Each row of a before or after table is a point. One or more steps were done to the points. Then noise was added and the rows were shuffled. The steps act on columns, c1 being the first. Name the steps. A step turns or swaps two columns, mirrors them in a line or flattens them onto one, adds a multiple of one to another, or multiplies or shifts one. Angles are multiples of 10 degrees, from the lower column toward the higher: turns from -170 to 170, lines from 10 to 170 but not 90. Use the fewest steps. Two steps may share a column if one is a turn and the other turns, adds or multiplies; they go together, in the order done. Otherwise the lowest column goes first.

Before (13 x 2):
[[ 2.3  8.1]
 [ 0.1 -3.4]
 [-0.8  2.0]
 [ 2.0  0.7]
 [ 2.6 -1.2]
 [ 4.2  3.5]
 [ 0.5  1.7]
 [-1.5  1.6]
 [-3.1 -5.0]
 [ 4.8  0.2]
 [ 3.9  4.2]
 [-5.6 -4.1]
 [-4.8 -4.6]]
After (13 x 2):
[[ 1.8  3.4]
 [ 0.2  1.8]
 [ 0.2 -3.0]
 [ 1.8  0.1]
 [ 1.7  4.3]
 [ 0.6  0.8]
 [-1.3 -5.1]
 [ 0.9  8.3]
 [-0.1  2.2]
 [ 1.0 -1.0]
 [-2.2 -4.0]
 [-1.4 -4.5]
 [-0.5  1.5]]
Steps: multiply c1 by 0.4

Before (8 x 4):
[[-0.9 -5.0  3.7 -0.9]
 [-2.8 -1.3 -5.5  2.7]
 [ 3.8  1.2 -0.1  3.3]
 [-0.1 -0.8  3.2 -3.3]
 [ 4.1  3.6  0.5  1.0]
 [-4.6 -4.9  3.5 -4.9]
 [-2.5  6.3  1.3  3.5]
 [-5.3  1.0 -2.9  2.3]]
After (8 x 4):
[[ 3.6  0.8 -0.5  3.3]
 [-3.0  2.0 -1.7  2.7]
 [-0.2 -2.1  1.8 -3.3]
 [-5.4  2.1 -1.8  2.4]
 [-2.2  3.2 -2.9  3.8]
 [ 4.1  1.9 -1.6  1.2]
 [-1.1 -4.9  4.2 -0.8]
 [-4.5 -4.8  3.9 -5.0]]
Steps: flatten c2 and c3 onto the line at 140 degrees

Before (12 x 8):
[[-0.9  1.1 -5.2 -0.9 -3.8 -4.0 -2.2 -1.6]
 [-1.8  5.7  3.7  1.6 -4.6 -5.4  0.8  6.3]
 [ 0.4  0.5  3.0 -3.6  4.0 -3.2  1.7  3.1]
 [ 3.5 -1.8  1.2 -4.5  0.7 -7.6 -4.5  2.9]
 [-0.6  0.2 -6.4 -0.1 -1.1  2.1 -1.4 -1.9]
 [ 3.7 -0.2  5.8 -2.1  0.7 -4.8 -3.5  5.3]
 [-3.7 -3.7  5.9 -1.1  2.2 -1.4  0.0  6.6]
 [-3.6 -0.7  6.2  3.7  4.5 -0.9 -0.9  2.1]
 [-0.8  0.4 -0.7  0.1 -5.4  0.5 -0.5 -4.5]
 [-3.4  1.8 -1.5 -3.8 -2.4 -0.7 -1.5 -2.4]
 [-6.1  1.2  0.5 -0.7 -0.1 -4.0  2.7 -0.3]
 [-2.2 -1.6 -2.5  0.3 -1.3 -1.8  3.8 -1.6]]
After (12 x 8):
[[ 3.5 -0.5  4.2 -2.3  1.1 -4.6 -3.6 -7.0]
 [-0.8  1.1 -0.3 -1.0 -3.8 -3.4 -2.3  5.6]
 [-2.0  5.8  5.5  1.4 -4.5 -5.7  0.6 -4.8]
 [-3.4 -0.8  1.3  3.7  4.9 -0.7 -1.0 -6.4]
 [-2.5 -1.6 -1.0  0.0 -1.1 -1.5  3.5  2.4]
 [-0.8 -0.1 -0.3 -0.1 -1.1  2.3 -1.5  6.4]
 [-3.9 -3.8  5.4 -1.3  2.3 -1.2 -0.1 -7.3]
 [-3.9  2.1 -2.0 -3.5 -2.8 -0.4 -1.2  1.7]
 [-1.0  0.8 -4.1 -0.1 -5.0  0.2 -0.3  1.0]
 [ 0.5  0.2  2.5 -3.6  4.0 -3.3  1.6 -3.6]
 [ 4.0 -2.2  2.4 -4.5  0.7 -8.3 -4.3 -1.8]
 [-6.1  1.1 -0.6 -0.6  0.0 -4.1  2.7  0.1]]
Steps: turn c3 and c8 by -100 degrees
